Every row gives one point. To make a cloud, some directions were put in groups of two or more. Within a group, all points are equally far from the middle, so they leave a hole (a ring in 2 directions, a hollow ball in 3). The other directions are filled evenly. Then the cloud was stretched, turned, moved and blurred a little. Count the holes, and give their numbers of directions, smallest first.
In the rows, 128 means zero.

Cloud (14 x 2):
[[112 136]
 [122 139]
 [166  91]
 [ 96 130]
 [ 65 169]
 [144 119]
 [ 77 137]
 [ 70 136]
 [157 200]
 [ 64 110]
 [117 182]
 [138 186]
 [ 96 103]
 [168 138]]
Holes: 0

Cloud (21 x 3):
[[132 121 116]
 [103 137 143]
 [136 165 142]
 [101 157  77]
 [145 168 126]
 [ 49 155 101]
 [132 126 145]
 [ 75 154 155]
 [ 80  59 101]
 [170  91 127]
 [ 81  81 136]
 [126 150 178]
 [114 157 154]
 [ 88 146 143]
 [ 99 169 114]
 [179 111 139]
 [ 52  71  59]
 [ 91 128 183]
 [155  84 108]
 [ 61 126 158]
 [ 49 147 154]]
Holes: 0

Cloud (30 x 4):
[[174 109 130 100]
 [147 165 144  91]
 [133 165 102  95]
 [150 126 103 177]
 [104  68 190  90]
 [ 92 141 133  87]
 [163 108  71 164]
 [160 129 116 100]
 [ 60 124 161 135]
 [ 67 151 168 103]
 [184 102 142 101]
 [145 149 101 178]
 [104  69 184 160]
 [ 82 129 122  90]
 [ 61 131 128 104]
 [112  82 142  82]
 [ 69 115 128 166]
 [166 179 138 160]
 [ 67 120 177 120]
 [ 59 113 143 142]
 [143 191 108 175]
 [157 109 127 175]
 [ 70 136 180 152]
 [ 81 135 100 183]
 [ 67 103 110 100]
 [119 116 188  81]
 [ 82  57 165 116]
 [161 154 114 167]
 [129 178 105  95]
 [ 89  59 170 149]]
Holes: 1 (2)

Cloud (77 x 8):
[[105 149 156 124 192  87 135 146]
 [169 150 150 194 106 111 123 100]
 [173 102 164 170 142 143  86 170]
 [135 205 117 135 141 117  95  97]
 [121 101  99 135 106 110 125  92]
 [ 88 110  88 146 193 155  71 169]
 [151 155 184 111 162 136 185 159]
 [159 140 196 110 142 150 170 163]
 [151 143 106 163 138 196 117 132]
 [132  62 140  88  94 108 167 120]
 [ 78 101 133  81 122  94 154 159]
 [130 137 122 208 143 133 206 166]
 [103 145 195 146 142 118 124 157]
 [137  87 114 128  93 191  93 118]
 [147 102 122 153 108 135  77 184]
 [182 103 128  68  87 163  79 114]
 [160 137 159  73 159  89 127 102]
 [ 77 148 101  97 113 131 199 163]
 [111 137 123 101 138 181 201 139]
 [157 223 109 107 113 126 117 136]
 [149 138  60  79 119 142 151 187]
 [141 153 147  86 162 112  89  76]
 [170  90 169 136 145 131  93  95]
 [136 105 117 179 173 117  85 194]
 [165 213 138 137  83 120 162 124]
 [133  55  93 143 119 143 103 126]
 [128  87 112 114  92 165  74 170]
 [130  52 119  89 121 115  86 118]
 [159  55 114  83 110 126  79 131]
 [143  85 150  34  94 155 111 132]
 [138 133 193  80 108 162 171 112]
 [191  55  98  74 102 113 125 181]
 [131 202 110 135 117 172  68 117]
 [181 113 188 131 169 129 151 124]
 [200 113 129  94 173 142  85 124]
 [170 116  91  89  82 183 132 119]
 [107  93 105 168 195 167 116 183]
 [172 131  99 209 141 168 153 159]
 [143 185 145  94  98 109  82  92]
 [159 112  65 127  87 102 120 127]
 [134  91 185  55 128 149 149 130]
 [163 154  98 148  95 110 100  89]
 [146  67  65 121 125 155 112 188]
 [161 158 126  67  55 164 106 126]
 [160 110 155  66 125 182  90 157]
 [202 123 153 111 103 186 151 129]
 [112 108  90 186 123 180 114 176]
 [146 226 133 133 118 154 133 154]
 [108 202 147 132 124 147 196 133]
 [100  56 167 129 133 176 147 177]
 [ 89 112 126  54 151  98  78 140]
 [ 73 145  90  56 127 160 164 179]
 [128 106 177 101 169 141  85  85]
 [108 130  69  81 145 105 124 163]
 [117  75 125 141 162 167  81 196]
 [164 135 138  96 138 127  79  68]
 [123 192 116 108 169 114  71 149]
 [123 111 128 119 136 161 129 228]
 [146 119 128 189 114  95 154 202]
 [107 156 134 157 206 153 100 122]
 [139 174  85  55 109 145 150 130]
 [123  68 157  72 148  96 131 127]
 [183  65 154 183 115 133 151 123]
 [113  54 105 141 181 137  87 165]
 [184 201 156 148  97 155 179 153]
 [119 111 101 121 101  80 136 161]
 [167 153 158 105 104 143  97 179]
 [142 188 164 110 152 129 188 164]
 [113 169 126  99 180 122  42 131]
 [155  72 175  73 108 157 151 135]
 [162 129 135  50 150 142 168 182]
 [181 106 138  71 130  76  93 118]
 [181 111 121 133 207 102 111 136]
 [ 97 135 115 171 208 121 114 150]
 [215 131 131  72  96 153 175 116]
 [167  64 155  78 150 153 100 139]
 [175 192 137  86  73 119 171 114]]
Holes: 2 (3, 4)

Cloud (91 x 9):
[[131 190 146 135 178 144 103 113 132]
 [114 146 175 146  75  76  72 164 126]
 [134 177 191 122 134 156 147 137 133]
 [ 95 136 130 133 137 101  43 146 103]
 [138 172 121  88 202 199 123 104 135]
 [171  76 138 108 132 111 149 154 125]
 [151 124 114 176 148 113 165  94 158]
 [133  61  97 110 162 147 127 134 112]
 [134  98  57 102  92 128 106 139 109]
 [ 82 178  76 120 118 171  63 178 111]
 [ 70 159 135 151 131 158 128 110 174]
 [ 74 113 155 100  93 159 137 155  88]
 [110 159 132 150 128 238  93 133 142]
 [ 94 169 208 159  85 162  94 156 126]
 [115 139 136 115 139 115  73 189 136]
 [120 121 113 136  62 223 141 102 150]
 [ 95 198 116 107 127 163 129 181 102]
 [135 157 106  80 132 175  44 140 120]
 [ 89 133 145  67 101 143  88 147  29]
 [139 143 122 186  93 130 138 103 128]
 [ 97  58  84 136 147 179 129 192 154]
 [ 99 111 115 138  93 179 111 179 197]
 [117 118 103 156  60 185 131 125 130]
 [138  28 119 130 151 160 159 200 141]
 [ 51 119  98 152 120  90  80 214 134]
 [153 149 119 123  80 116  26 140  95]
 [183 128 115 167 154 107  90 167 115]
 [187 112 140  85  86 161  91  66  84]
 [ 72 124  94 161 109 101  53 196 123]
 [ 81 166 115 109 140 225 155 133 117]
 [ 96 119 154 174 110 155 119 109  84]
 [189 144 113  90 111 139  83 143  94]
 [ 92  75 106 166  94 186 128 178 155]
 [ 66 172  86 147  95 173  58 163  78]
 [142 119  99 109  56 215 151 110 151]
 [ 57 141 181 143  79 119  79 193  91]
 [107 185 120 121  85 114  92 172 132]
 [ 96 140 166 132 143  94 142 215 107]
 [116 147 122 144 158 209 136 192 152]
 [147  65 126 107 163 167 153  93 132]
 [ 79 186 153 138 104 146 117 118 162]
 [138 124 181 183  82 103 157 127 115]
 [134 101 170  96  62 174 113  87  90]
 [ 51 145 135 101 120  92  94 171 122]
 [122 184 111 165  68 159  69 153 129]
 [112  93 152  97  83 184 149  95 157]
 [171 185 169 110 159 148 106  98  81]
 [ 77 144 106 135 112 191 134 167 202]
 [109 162 174 129 140 122 161 180 127]
 [141  80  77 109  99 177 114 154  92]
 [105 190  63  96 157 143  87 183  78]
 [120 125 104  58 139 163 141 170  81]
 [150  88 188 132  79 176 167 129 104]
 [149 156 155 134 118 143 172 101 108]
 [ 84  85 101 148 122 167 110 203 113]
 [160 116 100 202 133  99 114 124 141]
 [143 115  42 115 106 119 114 141 114]
 [ 98 112 121 195 153  74  75 145 164]
 [ 67 111 110 183 145 129 158 133 131]
 [148  85  65 104 134 191 113 135  91]
 [134 181 156 115  93 101 117 162  87]
 [ 71 159 101 105  72 161  74 167 120]
 [216  92 142 132 170 164 127 117 121]
 [149 182 197 176 136 142  97 120 128]
 [196 133 111 162 127 206  97 137 178]
 [116  95 111 101  97 208 147 169  94]
 [140 130 124 153  62 194 139 105 103]
 [123 149 107 175  87 133  34 171 117]
 [138  43 137 127 111 158  91 145 146]
 [146 142 161 135 150  71  75 187  96]
 [ 79 119 173  99  76 166 100 149  79]
 [151 157  80 123  95 191 154 113 108]
 [122 114 131  98 174 127 126 121  69]
 [151  84 141 149 129  87  83 163  29]
 [106  91 117 131 121 143  65 174 148]
 [136 172 111 120 180 113  67 150 108]
 [205 107 126 115 117 147  89  87 122]
 [116  91 153 122 166 136 127 125  86]
 [165 201 137 129 135 179 108  76 148]
 [ 68 109 144 113  69 138 106 161  97]
 [174 145 110 132 101 218 152  81 113]
 [144 134 103 127 134 192  63 166 161]
 [118 102 130 180 149 179 168 156 113]
 [ 86  75 133 154  69 132 100 187 138]
 [155 107 146  94 140 111 121 136  58]
 [106 144 125  60 145 124 163 153  85]
 [207  89  80  94 164 192 138 108 132]
 [174 161 146  96 163 171 126  80 184]
 [125 140 169 188  81 132  85  89 120]
 [175 114 123 150 118 151 114 186 175]
 [175 131 188 143 101 164 170 117 140]]
Holes: 2 (3, 3)

Cloud (104 x 9):
[[184 139 185 165 150 101  62 156 122]
 [211  94  94  71 151 144 157 106 124]
 [172  95 184 130 145 120  79  90 141]
 [126 187 178 138 147  79 106 171 171]
 [102 111  64 163 116 104  90 105 126]
 [157  90  53 144 100 116 183  86 118]
 [145 122  76 192 113 187  99 116 112]
 [164  91 130 133 109  90  74 150 182]
 [132 105 158 100 155 112 121 221 151]
 [130 148 145 101 124 164 171 145  68]
 [141 110 160 142 159 133  72  66  77]
 [133 149 171 131 198 110 134 123  65]
 [115  96 108  76 177  76 103 115 101]
 [160  52 117 125 125 136 109 161 158]
 [190  50 102 144 109 132 166 135 114]
 [145 181 148 160 143  46 104 152 158]
 [167  71  93 166 178  76 119 143 121]
 [111 166 175 141 150  60 142 146  79]
 [161 171 116  79 147 101 197 145 134]
 [110 146  65 135 119 173 107 164 152]
 [170 127 172 111 174  70 129 160  66]
 [135 141  61 135 113 175 116 194 114]
 [188  76 125  92 102  70 108 144 149]
 [173 133 155  99 203 137 116 106 171]
 [155 140 138 155 175  93  38 140  91]
 [101 108 117 126 101 110 162 199 113]
 [147 166 108  41 145  97 160 133 131]
 [130 167 170 119 170  58 159 141 114]
 [164 162 124 151 147 199 125 175  99]
 [161 128 167  74 162 104 117 179  89]
 [206  76 116 153 104 128 168 160 168]
 [180  94  97 108 105 183 135  95  78]
 [172 102  87  82  85 162 167  82 152]
 [134 111 110 140 158  82 197 190 129]
 [116 161  74 137 142 120 113 172 197]
 [157 152  86 149 185 118 177 183  89]
 [108 125  82 101 157 141  59 122 147]
 [134 156 148 113 116 166 181 161  96]
 [130 135 183 147  65 127 125 143  95]
 [160 143 159 126  66 100 157 144 146]
 [ 81 112  53 115 138 110 135 109 111]
 [177  89  91 116 220 105 153 132 142]
 [202 152 176 112 164 112 121 162 189]
 [121 122 108 174 106 113  38 109  95]
 [127 133 132 119 171 157 137 229 149]
 [ 90 141  98  71 156  89 119 121  89]
 [101 154 133 140 104  77 135 102  68]
 [177  78 112 108 125  39 112 120 119]
 [110 148 132  87 179 144  82 201 145]
 [157 146 118 118  69  67 164 123 123]
 [ 83 128 116 134 211 134 130 163  98]
 [157 126  30 146 123  73 143 158 129]
 [134 100 160 144 172 140  65 206 106]
 [111  95 179 111 107 117  97 164 119]
 [172 111 113 158 138  59 100 196  62]
 [150 115  58 109 122 196 129 125 165]
 [157 171 181 154 154 122 147 160 172]
 [168 119 103 118  62  89 137  95  99]
 [198  82 127 139 133  63 161  67 141]
 [130 107 149 154 121  50  92  91 124]
 [133 145 168  77  95  97 166 150 164]
 [151  83  74 110  98 180 164 103  92]
 [ 89 149 109 109  76 115 129 172  85]
 [101 177 110 147 113  86  95 101 110]
 [ 81 127 128  75 151 167 109 194 114]
 [ 88 136 123  82 161 152  61 139 131]
 [148  91 155  54 109 107 134 111 140]
 [178  71  50 120 141 153 128 144  77]
 [125 153  55 138 148 122 180 111 144]
 [156 140  95  54 136 114 114 129  93]
 [166 122  78 119 168  63  81 138  92]
 [129 130  96 100 140 138 194 105  96]
 [113 107 105 175 106 121 124 143 181]
 [ 84 128 136  91 133 112 143 202  85]
 [136 128  86 169  89 134 187 120  66]
 [172 116 122 189 101 126 119  73 149]
 [180 100 181 143 172 164  96 117 116]
 [201 167  87 135 133  95 168 139 106]
 [162 107 116 186 207 135  99 161 101]
 [113 177 148  96 144 149 117 104 156]
 [ 83 115 133 144 157 136 152 143 173]
 [ 82 120 120  91 188  65 149 152 165]
 [166 101  15 114  97 114 168 134 150]
 [200 136  57 146 176 104 160 129 130]
 [138 122 206 135 121 157 146 150 106]
 [178 111  30 163 126  90 162 116 146]
 [195 146  97 133  73 122 125 125  88]
 [164 100 157  73 119  70 179 108 147]
 [178 133 191 125 199  89 124 126 177]
 [187 108 126 124  94  44 127 163 132]
 [211 141 103 155 131  46 132  90 156]
 [151 106 172 170 137  74  56 127 124]
 [104  75 117 119 172  72 119 123 134]
 [168 161 127 103 196  57 108 145 111]
 [159 107  71  71 159  95 100 153  95]
 [172  88  41 165 131  80 145 106 158]
 [131  89 152 103 139 183 161 126 159]
 [177 103 129 155 113  59 128  62 119]
 [123 106 100  73 173 181 121 184 143]
 [187 132 168  68 161  96 132 177 132]
 [140 120 103 170 156  71 190 164 149]
 [ 73 145  92 124 160 182 109 153 134]
 [154 170  89  84 160  91 141  89 126]
 [ 85 133  92  97 183 100 164 176 111]]
Holes: 3 (2, 2, 4)

Cloud (100 x 9):
[[ 80 116 107 116  81 115 112  87 117]
 [125 152 148 147 140 162  72 156 110]
 [106 186  91 123  77 128 157  98 126]
 [ 64 162 107 126  94 130 100  79 192]
 [ 99 143  49 112 124 108 141  80 131]
 [180 164 116 181  94 127 147  86 143]
 [130 191 137 136 125  91 212  82 174]
 [117 101 140 173 111 172  89  98 182]
 [ 72 153 134 142 196  81 153 124 149]
 [ 90 117  95 110 135  46 103 111 112]
 [ 66 173 147 172 148 142 166  47 167]
 [113  68  83 144 140 134 151  51 155]
 [122 166 111 108 108 207 162  71 181]
 [176 110 195 113 179 125 177 109 133]
 [124 140 140 117 105 106 136 107  72]
 [ 95 191 220 138 109 164 167 152 114]
 [174 162 137 133 170 145 208  74 113]
 [157 131 197  79 121  97 135 143 166]
 [153 115 203 116 103 145 138 159 178]
 [ 82  99  81 158  86 152 168 145 135]
 [ 54 120 162 138 147 107 167  86 155]
 [ 76  80 178 131 114 101 140 118 107]
 [111 147  88  77 113 121 163  75 106]
 [125  72  86 102 113 123 181  58 171]
 [119 100 133  86 141 112  80  97 128]
 [170 127  93 125 134  67 195 172 146]
 [114  90  92 158  86 158 141 113 197]
 [ 95 114 174  76 112  86 134 135 170]
 [141 179 210 129 160 123 151 113  81]
 [118 139  64 107 175 106 143  87 149]
 [164 109 130 101 154 201 157 156  96]
 [ 83 177 131 180  98 125  84  69 135]
 [ 85 133 168 105  69 118 141 122 179]
 [ 72 148 136 159 125 198 154  90 186]
 [ 86 142 101 123 187  74 155  63 145]
 [ 73 164 133 153  73 104 102 132 178]
 [116 106 127 177 138  77 183 149 195]
 [115 123 203 158  79  96 164 143 123]
 [135 134 197  58 163 104 154  59 112]
 [ 96 156 209 104 114 106 183 120 162]
 [126 149 140 214 132 158  99 148 172]
 [ 62 139 206 129 168 108 142 108 151]
 [ 90 125 233  92 149 113 159 160 145]
 [ 79 171 190 141  99 153 109 160 161]
 [156  94 120  97 117  55 100 101 171]
 [123 170 202 108 187  88 125 114 128]
 [121  97  92 112 182 151 123 139 155]
 [129  93 166 141 152 157 121 109 203]
 [126 142 100 125 157  83 186 175 137]
 [ 68 158 203 174 119 117 138 134 143]
 [ 99 143  96  97 109 159 160 168 125]
 [ 74 128 129 116 181  77 107 120 104]
 [145 147 160 201 147 100 124  71 161]
 [103 154 110 183 147 163 171  59 139]
 [110 160 156  93 172 141 203 165  78]
 [141 157 138 163  45  97 124  87 142]
 [151 163 104 186 138  88 183  86 165]
 [105 165 155 121 136  80 200 147 172]
 [103  54 138 151 134 121 162 158 200]
 [ 65 144 158 164 136 101 143  82 110]
 [107 157 150  84 143 113 140 193  82]
 [132 100 114 124 143 147 121 101 213]
 [ 71 148 109 187 114 106 148 170 212]
 [148 168 160 159  94  69 119 139 159]
 [ 56 110 160 109  91 153 122 145 151]
 [117  72 136 132 156 178 139  80 172]
 [119  83 173 143 104 122 107 109 187]
 [ 94  99  94 130 144 146 171  49 142]
 [105 157 148 189  74  86 100 133 158]
 [ 70 156 108 158 171 152 151  98 105]
 [ 88 137  79  95  88 109 131 126 151]
 [127  84  66  96 131 126 152  79 170]
 [130 107 222 142 193 132 135 126 124]
 [134  88  92 124 192 108 128 109 157]
 [ 62 163 200 143 142 189 179 151 173]
 [171 127 104 162 121 121 135  72 101]
 [103 116 127 143  99 113  70 188 130]
 [ 94  95 122  62 124  95 183 106 138]
 [151 179 127 111  87  50 166 111  89]
 [137 106 118 193 146  98 111 152  94]
 [ 37 133 185 154 118 158 149 135 164]
 [ 55 107 151  93 189 127 136 129 116]
 [ 81 108 155  61 147 137 146 157  97]
 [109 221 175 116 126 120 164 102 178]
 [158 101 117 130  66 136 114 132 159]
 [160 146  93 152 128  69  82 104 131]
 [ 79 131 101 105 159  90 131  70 109]
 [117 105 159 214  90 121 123 150 140]
 [110 106 155 153 157 194 194 134 115]
 [105 151 139  83 158  58 141 111 139]
 [ 80 129 161 126 117  56 172  87 168]
 [131 168  73 177 127 107 141 135 186]
 [182 119 156 156  92  92 183  99 103]
 [110 107 212  60 134  95 160 164 139]
 [141  85 155 117  90 161 121 100 131]
 [139  96 164 127 134 123 231 137 153]
 [ 50 127 184 124 186 154 147 115  96]
 [ 74 152 159 165 167 151 185  88 152]
 [187 143 157 136 167 108 159  66 102]
 [107 182 135 183 134 169 176  79 173]]
Holes: 2 (2, 4)

Cloud (93 x 9):
[[166 108 201 153 105 163 132 142 110]
 [ 84 173 132 109  96  65 110 147 169]
 [167 129 104 159 111  79 115 172  88]
 [ 99  60 123 115  83 126 145 118 150]
 [180 123  92 154 101 157 188 100  89]
 [101 105 108 102 166 121 111 147 207]
 [121 177 149 155 168 120  71 104 221]
 [109 105  86 144  77 110 162  98  59]
 [ 90 156 131  91 147  72 170 116 164]
 [115 127 163 126 122 165 119 219 209]
 [140 140 176 134 131  36 140 116 159]
 [112 137 119 184 127 185 198  93  81]
 [ 87 161 130 102 176  97 133  91 172]
 [152  73 109 113  66 153 123 137 117]
 [107 172 106 154 161 182 137 141 122]
 [191 164 159 129  96  88 100 141 194]
 [129 182 136 116 142 120  53 107 141]
 [168 114 198 152 100 167 140 130 149]
 [146 170 134 185 194 163 134 133 201]
 [ 54 182  82 192 177 122 141 127 151]
 [116 144  92 176 146 129  81 207 176]
 [ 91 173 154 181 119 128 108 162 145]
 [104 121  80 123 148 143  88  74 139]
 [103  88  78 126  93 133 184 116 154]
 [126 102 121 171  95 142  98 183 165]
 [154 165 170 169 105 146  96 175 184]
 [ 30 148  83 165 181 105 169 111 156]
 [109 132 131 166 127 182 133 212 163]
 [ 76 153  67 149 170  82 179 123 156]
 [100 174 102 148 112  66 120  63 120]
 [ 59 111 167 143 114 115 172 169 154]
 [ 82 142 155 116 126 152 121 183 164]
 [109 143 113 152 136 197 168 185 214]
 [166 127 144  97 107  65 127  88 184]
 [110 153 191 167 146 100 151 177 158]
 [ 77 154  81 132 159 143 124 115 231]
 [133 140 151 124 147  40 138  82 191]
 [179 117 173 112  82 177 166  87 125]
 [184 108 150 131 111 121 107 209 118]
 [ 86 132 173 120 101 147 127 103 108]
 [ 96 112  87 153 155  64 120 137 103]
 [111  90 126 102  91 128  46 141 110]
 [ 88 130  90  85  73 120 111  95 182]
 [199 125 159 173 154 106 156 173 121]
 [115 138 139 117  62 135 147 136 107]
 [ 86  69 113 127 148 113 201 140 174]
 [ 83 135 137 108 128  69  54 164 167]
 [139 106 156 129 189 116 133 183 120]
 [128  95 201 132 138 190 114 107 144]
 [ 94 127 163  99 112 148 108 175 158]
 [163 129 124 109  66 105 187 160 148]
 [ 99 136 141 200 117 148 102 159 132]
 [102 163  92 161 151 151 211 176 167]
 [150  79 123 156  94 183 160 121 130]
 [ 62 118 133 114 135 164  93  47 151]
 [ 98 121 175 153 142  60  89 113 129]
 [ 99 168  71 198 158 130 150  81  96]
 [132 135 106  82 117 108 152 103 222]
 [ 47 135 127 145 210  96 130 158 160]
 [ 78 121 136  86 127  66  96 110 124]
 [152 149 103 207 112 165 150 125 159]
 [177 164 115 210 133 136 113  99 134]
 [113 147  95 148 168 174 113  72 167]
 [146  80 159 132 138 165 189 158 189]
 [149 130 209 128 159  70 129 121 199]
 [127 153 163 142 103  45 126 133 157]
 [ 89 127 153 156  76 150 112  88 152]
 [148 116 158 165 121 118 175 178  90]
 [149 117 174 162 188 158 179 132  98]
 [106 134 175 133 108 181 136 140 140]
 [114 139 127 128 186 166 163 120 206]
 [ 56 127 149 157 164  76 199  85 148]
 [122 154 184 148 189  74  95 172 164]
 [ 70 137 136 140 182 108 103  34 138]
 [120 124 105 106 149 136  91 161 111]
 [ 40 134 139 119 125 126 151 133 128]
 [168 148  88 164 110  79 148 113 119]
 [120 131  85 126 165  99 118  89 152]
 [132  93 120 100 123  74 112 207 152]
 [143 150 128 218 196 141 120 126 101]
 [ 97 115 134 135 198 141 161  71 143]
 [ 61 128 150 143 136  71 128  66 188]
 [127  98 104  76  78 130  97  94 136]
 [ 39 141 130 106 147  65 128  79 186]
 [117 162 149 181 176 184 134 174 175]
 [120 152 108 134 173 182  92 106 150]
 [122 112  85 130  92 104 101 167  69]
 [194 132 184 156 108 118  81 161 105]
 [147 174 110 155 169 128 197 152 155]
 [103 134 103 110 123 178 163  66 163]
 [ 57 127  77 130 152  96 112 104  97]
 [114 117 141 100 116  92 196  65 126]
 [141 128 185 188 152 146 168 155 118]]
Holes: 1 (8)
